Each point is reached from the start by the listed moves, each made 0, 1 or 2 times, or once backwards (-1), plus a little noise. Is the number of moves made odd or even? Then give how often each move was made.

Moves:
(1): [ 38  15  24 -16]
(2): [ 35  19 -12   0]
Start: [-10  16  25  15]
Points:
[-48  -1   1  30] => odd (-1, 0)
[ 23  39 -22  32] => odd (-1, 2)
[60 55  3 15] => even (0, 2)
[-13  20 -15  32] => even (-1, 1)

Moves:
(1): [ 2  0 -2 -2  6 -7  5  1  2  0]
(2): [ 0 10  4  8 -1  7 -4  5  9 -4]
(3): [-2 -8  2 -3  0  1  0  5  1 -7]
(4): [ 9 -3 -6 10  2 -6 12  4  7  7]
(5): [ -2   1   1   1   5   2   2   4 -11  -3]
(6): [12 -1 -1 -3  3 10 -5 12  2  1]
(7): [10 -8 10  2 -8 -4  4  6 -8 -4]
(8): [ -7  -9   2  -9 -11  -5   2   7   2   5]
(9): [ 1  4  0 -2 -4 11 10  6  2  1]
Start: [ 3  3 -2  6 -1  2 -2  2 -4  2]
Points:
[-20  23   6   5   1  29 -37  22  -8 -11] => even (-1, 2, 0, -1, 2, 1, -1, 1, -1)
[  7   9  11   6   4  39 -29  16  -2 -27] => odd (-1, 1, 2, -1, 0, 1, 0, -1, 0)
[  6 -22 -11 -20   1  20  18  58  13   9] => odd (1, 0, 2, 1, 1, 2, -1, 2, 1)
[ 56 -26 -10   4  12  -1  40  47   4  13] => even (2, -1, 1, 2, 0, 2, 1, 0, 1)
[  7 -31   3 -26   6   5   7  60 -14  -7] => even (2, 0, 2, 0, 2, 2, 0, 2, 0)
[ 17 -21   1  -2 -12   5  -8  47  18   8] => even (0, 1, 1, 1, 0, 2, 0, 2, -1)
